Each point is reached from the start by the listed moves, each made once or not at all, plus a little noise. Is the number of moves made odd or even? Then give how often each move was made.

Moves:
(1): [ 72 -64  38  -5  16]
(2): [ 50  75 -62  23 -27]
Start: [-45  16  35   0 -14]
Points:
[ 28 -48  72   0   4] => odd (1, 0)
[ 76  21  11  15 -21] => even (1, 1)

Moves:
(1): [ 59 -14  23  19  -9  18  21   3  28]
(2): [ 14  55 -13  12  22   6  23 -22   2]
(3): [-29  15  58  60  -6  12   2 -14 -14]
(4): [ -2 -10 -29  41  12  18 -13  16   2]
(5): [ -9  -5  12 -12  36  24  21  11   9]
(6): [  0   7  -3  -9 -12  37  -1  -4 -27]
(7): [-18 -15 -12   6 -27  25  50 -21   3]
(8): [  1   6 -10  17 -29  -5  23  57  -9]
Start: [-16   4   8   0  13 -14  10  40  -1]
Points:
[-22  39 -54  75  -8  29  92  74  -8] => even (0, 1, 0, 1, 0, 0, 1, 1)
[-14 -20  55 102   9 121  88  31  -4] => even (1, 0, 1, 1, 1, 1, 1, 0)
[ 30  69  71  85   8  57  55   8 -14] => even (1, 1, 1, 0, 0, 1, 0, 0)

Moves:
(1): [ 49  10  20  -5  -2  -3 -42  11  11  -2  -1  -5   7   2]
(2): [-13  56  -6  -2   5  18 -10   9  22  14  -8  21 -20   3]
(3): [ -4  -1  49  10 -12   5 -13  -8  26  12  10  -8  -7 -23]
(4): [  5  18 -16  35 -19   7   2 -14   2   0   5   4  -4  -4]
(5): [  7 -16  -4   8  12  13  -8   3  19   8  -2  10   5   0]
(6): [  8 -13   4   5 -20  12  10   4  11  24  18  -7  -4  31]
(7): [ 15  -3  16  -1   8  10  35  28 -32 -17 -18  21  -6 -21]
(8): [-14  10 -10  22  -8 -16  -8  36  21  -5  17  -5 -14   0]
(9): [  2 -17  -4  -7 -31  -5  11 -15  34   3 -22  -3 -30  -3]
(10): [ -2  -7  -5 -11 -19 -13 -12   5  -3  25   5   6  17 -25]
(11): [ 20   4  -2 -10   2  -2   2  -8  13  -7  29   6   0 -14]
(12): [-15  -6   7   3 -17   7 -20   6 -10 -14   9  24 -13   7]
(13): [-10  11  -3  -2  -9 -11  17  -3   3 -14  -7  10  32   5]
(14): [-17   5  -4  20   8 -39  15 -11  -6  16  -7  23 -12  27]
Start: [-10  -9 -19 -34  -2  16  -9 -12 -19 -20  13  12 -43   9]
Points:
[-49  16 -32  -8 -82  32 -21  31  84  -7  17  61 -91  54] => odd (0, 1, 0, 0, 1, 1, 0, 1, 1, 0, 0, 1, 1, 0)
[ 56 -12  68 -47 -44  23 -61  19 -16 -25  45  58 -48 -64] => even (1, 0, 1, 0, 0, 0, 1, 0, 0, 1, 1, 1, 0, 0)
[ -19   54   -6   25  -64  -23   14    6   60   21   22   81 -121  -47] => odd (0, 1, 1, 1, 0, 0, 1, 1, 1, 1, 1, 0, 0, 1)
[  0  -8  22  19 -43 -38 -38  -1  87  -7  -2  38 -66  23] => odd (1, 0, 1, 0, 1, 0, 0, 1, 1, 0, 0, 0, 1, 1)
[ 16  11 -11 -26  -3 -31 -16 -11 -11 -20   0  39 -12  44] => odd (1, 0, 0, 0, 0, 0, 0, 0, 0, 0, 0, 0, 1, 1)

Moves:
(1): [-21  -2  -7   0  25  14   5 -23  18  36  15  -5   6  16 -13  16  -8   7
 -16  10  33  -6  -3  21  18  29]
(2): [  3  17  -5  -4 -25  -4  31   6  -6   0  -3   9  -3 -12  -8 -25  -8  -8
  -4  -8 -14   8  24  -2  20  -6]
(3): [-10  -4 -15   0  15  17 -11   5 -29   7  -8 -18   7  13  -7  23 -16   1
  -3  21  10  11  -3  -1   0   2]
(4): [-15 -11 -24   4   1  -5  58 -15 -37   8  24   0  11  -1  -8  12   9 -12
  19  12  12  23   7  15 -16 -35]
(5): [ 28  -5 -27 -11  -6 -10  22 -16  40  -1 -11  39  23  29  10 -15 -14   4
   0   3  18  -2  16  22 -10  15]
(6): [ -6   8   7  -5  -2   5   9  10  -5   6   1  -3  22   7 -11  -6 -11  17
   2  -3  -1  -7 -11   5  -3  11]
(7): [-26 -10   0  11  -5  14   1  14   5   8 -15  -4  -1  -6  24 -16  -4  -1
  -9  -3   2 -11   4   9 -15  -5]
(8): [-12  24  -4 -10  18 -16 -12 -20 -24   4 -40   3 -28   9  -9  -9  11  -7
  39  10   0  16 -29   4  -2 -12]
(9): [  0   8   5  15 -15 -10 -17  -2 -29  -1  -6   9  -4 -12  11  -5   6   5
   6 -13 -25  -8   0 -13  -5  -8]
(10): [ -8  -9 -16 -21  15   9  -2 -23 -24  41   0 -31  19  -5 -26  -2  17 -16
 -13   4  -2  10 -13   8  24 -22]
(11): [-10  -4  -7  12   9 -20  13  -2  20 -15   1  -1  12   7  12   9 -15 -11
  12 -12  14  -7  -4   1  -7 -10]
(12): [ -6  -1   8   9   9  23 -21  40  11  37 -21  13 -14 -18   2  -2 -31  25
 -16  -1  19 -39   0  -2  11  20]
(13): [ -8   1  17   8  15  -1  -3  -7  25 -17  18 -11  10  21 -11  -9  -4  18
   7  -9  21  -3  22 -10   3 -11]
(14): [  1   4 -15  -6   6 -20  -1  20   3   2 -14  -1 -19  -1   8   1 -18  29
  10  13  -7  -1   0  -2  -4  13]
(15): [ 17   0   0   1 -25  -4   7   6  18   0  36  -4  -2  10  -8 -11  -6  -3
   9 -20   5  12  -2  21  -3  15]
(16): [  3  10  27   4  -5 -19 -12  15  18 -11  17  12   8   9  -1 -22 -16 -12
  -3 -10   0  15  22  20 -19   3]
(17): [ -1  23  -7 -14  10  14 -12  17  12  14   5  12   1 -16  10  10  -2  16
  -1  -1 -13  -4  11  -8  17   4]
(18): [ -5  14   5  -2  -1   3  -4  -1 -13   0  -6   3 -10   8  -1  -5 -23   1
   3  -1 -10   8  -3 -16 -11 -17]
(19): [  0   1   5 -21 -19   9 -10 -30   7  17  -9 -14 -14  -9 -23  10  -4 -31
  15  13  -2  -5   9   5  -3 -10]
(20): [ 16 -18   2  -1   1  -4  16 -15  -2 -31   5  -1   6  -3  20  -5   0  -2
  23 -16 -23   3  -2  17   4  -1]
(21): [ 20 -14  -3  12  -5   7  -2 -21  13 -17  -6 -16  27 -15  -6 -19 -18   6
   3  10   9  11  -2 -13   4  30]
(22): [ -2 -21 -18  38   5  16   7   3  -6   9 -10 -11 -32  -3 -17  22  25 -49
  15   2 -25   0  18 -30 -22 -19]
(23): [  0  12  -4 -10  -4  -7 -20 -17  -1 -14   5  19   4 -13  -4 -20  -8  -4
  -3 -25  -6 -27 -13  19 -22   8]
(24): [-18 -10  11  -5  -7  -3   4 -16  -9  -9 -33   2   2 -18  -4   1  11  -5
  -6 -44   2  19   0 -17   4  -6]
Start: [-19  26  10 -29 -15 -15  -7   7 -15  13  -7 -13  34 -16 -19  16  22  29
  -3  -5  -6 -31   9 -39 -23 -11]
Points:
[ -53   29  -32  -19  -31  -58   73  -93  -37   15  -30    4   68    0
  -61  -65    6  -79  101  -57  -37  -27   60   32  -96 -115] => odd (0, 1, 0, 1, 1, 1, 1, 1, 1, 1, 1, 0, 1, 0, 0, 1, 0, 0, 1, 1, 0, 1, 1, 0)
[ -55   16  -31  -50  -20  -39   84 -114   -7   83  -32   -4   59   -2
  -73  -19  -13   -7   70  -74   52   -8   36   31   16  -53] => even (1, 1, 0, 1, 1, 0, 0, 1, 1, 1, 1, 1, 1, 0, 1, 0, 0, 0, 1, 1, 0, 0, 0, 1)
[-75  61 -17 -18 -28 -14 -11 -32  -7 116 -14 -36  -3 -24 -66  -4  19 -81
  44 -34 -32 -10  48  -1 -17 -53] => even (1, 1, 0, 0, 0, 0, 1, 1, 1, 1, 1, 0, 0, 0, 1, 1, 1, 0, 1, 0, 0, 1, 0, 0)
[ -77   34  -38  -27   -3  -19   19  -78 -121   10  -70  -16   22  -54
  -50   59   30  -51  114  -59  -62  -15   -8  -43  -80  -88] => even (0, 0, 1, 1, 0, 1, 0, 1, 1, 0, 1, 0, 0, 0, 0, 0, 1, 0, 1, 1, 0, 1, 1, 1)
